Each wall is flat, endless, passes through zero and stands at right angles to its row. A trip goes straight from one point to another. List the walls that it crosses, first one first.

Walls:
(1): [  4 -16]
(2): [-10   6]
(3): [ -5 -38]
Trips:
[-14  -5] to [ -3 -17] => 2
[ 0 -3] to [-27   7] => 2, 1, 3
[60 14] to [20 14] => 1
[ 9 -9] to [-16 -16] => 2
[ -4 -12] to [-23 -23] => 2
[ 15 -22] to [-21  17] => 2, 1, 3

Walls:
(1): [ 14 -60 -20 -17  21   6]
(2): [-12  31  -1  27 -12 -33]
(3): [-25 -25  17  43  23 -16]
(4): [-14  -8 -36  11  -8  11]
(5): [  2  29 -11  34 -10   5]
(6): [ -1   5 -21 -20  29  19]
Trips:
[ -5 -24 -10 -31  32  10] to [  3  28 -14   8  26 -20] => 3, 4, 2, 5, 1
[-13   4  20  15 -15  -3] to [ 12  -6  27  -8 -12 -36] => 5
[-10  13  31 -25 -28  -5] to [  8   0   8 -35  -6 -22] => 2, 1
[ 16 -37 -19  12   1  10] to [  2 -14   2  -3  -6  17] => 3

Walls:
(1): [-33 -45 -33  17  -5 -44  15  40 -17  -3   2 -27]
(2): [ 7  6 12 -9 28  6 25 -1 37 42  2 34]
(3): [-56 -21  11 -30  23  16  23 -18  35   3  -1   4]
(4): [ -6  21  33  -1   8 -10  33  38   5 -60  32  14]
(5): [ 31 -11   7   8   2  26  28  34 -20 -32 -33  10]
(6): [-53 -17  19  22   3   6  16 -25  23  17  -5   5]
Trips:
[ -3  44  -4  18  10  16 -35  37  -4  20  52  -1] to [-36  -6  26 -39 -52   5  13   6 -20  34 -15 -14] => 2, 4, 6, 1, 3
[  8 -20 -23   0  -8 -16 -11  22  14   8 -20 -32] to [ 58  22   1  24  -4 -26  22   8  -7   1  -1  21] => 2, 4, 1
[ 19   3  -6  -2 -25 -34  23   9  16  26  14  12] to [ -1 -32 -20 -27 -34 -23 -34  28  17   9  21  -1] => 4, 2
[ 21  -6 -29  -9   0 -30   8  45  -9   3 -15  -3] to [-50   2 -38 -33   6 -35  11  16  40  -1  -1  13] => 2, 3, 5, 6

Walls:
(1): [ -4  23  -1  23  34 -21 -22  -9 -13  -6  25  17  11 -12   4 -15  14 -18
 -27   8]
(2): [ 12   6 -13   3   8  33 -21 -23  10 -11   9   6  30   1 -19  -2  56  11
 -10  42]
(3): [ -5   0 -17  12 -35  20  -4  -8  -9   8   9 -22  -2  13  -4  13   5  14
  30 -27]
(4): [  0  31  18 -17 -17   9  15   8 -41  40  -5 -14  28  34   3  29  13 -40
 -20  -8]
(5): [ 31  -8   9  24  -6  -9 -31 -13 -20  -9  -7 -10   3   1  -4  10  18   7
 -10 -24]
(6): [-23  13 -38  -6 -12  -5  15 -26  16 -15 -23   9  10 -21  16  13  33 -25
  -4  18]
(7): [  8   6  -8 -23 -11  23  24   4  -8  32  32  -1  16  31 -13  17  15 -11
  26 -13]
(8): [-45  15  -1 -23  -5   5 -25 -28  22   4  -3   7  -9   4  -4  17 -10 -14
   5  20]
(9): [ 17  -7  11 -45  27  -2  26   0 -17  25  14  25  35   2  -9 -34   4 -21
  18 -12]
(10): [ 44  15  21  47  -7   1 -29  60  -8  22   6 -33  -7  15  -7 -21  24  -8
 -18 -14]
Trips:
[ 40   0  18  10   2  -5  18 -19  -2 -24 -15  -1  -1  13  18  38 -34   0
 -11  -9] to [ -4  -7  -9   5   4  10  22 -20   4   5   0 -27   7  11 -12   1 -42  -6
 -31  32] => 5, 8
[ 16  -3  -2   4   7   6  -1  20  29  -1   5  -3  35 -35  35  -4 -24  -1
   9 -16] to [  6 -34  44 -30  14 -53 -17 -19  12 -18 -14   8  -7 -27   2 -24   9  -5
 -12  -4] => 1, 10, 5, 8
[-47  -8   0  19   1  -3   8   0   2   5  16   5 -24 -14  -1   6 -20  20
 -12  25] to [-10  16 -19   1 -16   1 -17  15   3   7  47  11  31  34  -7  -3  -3  -2
 -22   8] => 6, 2, 7, 3, 4, 10, 9
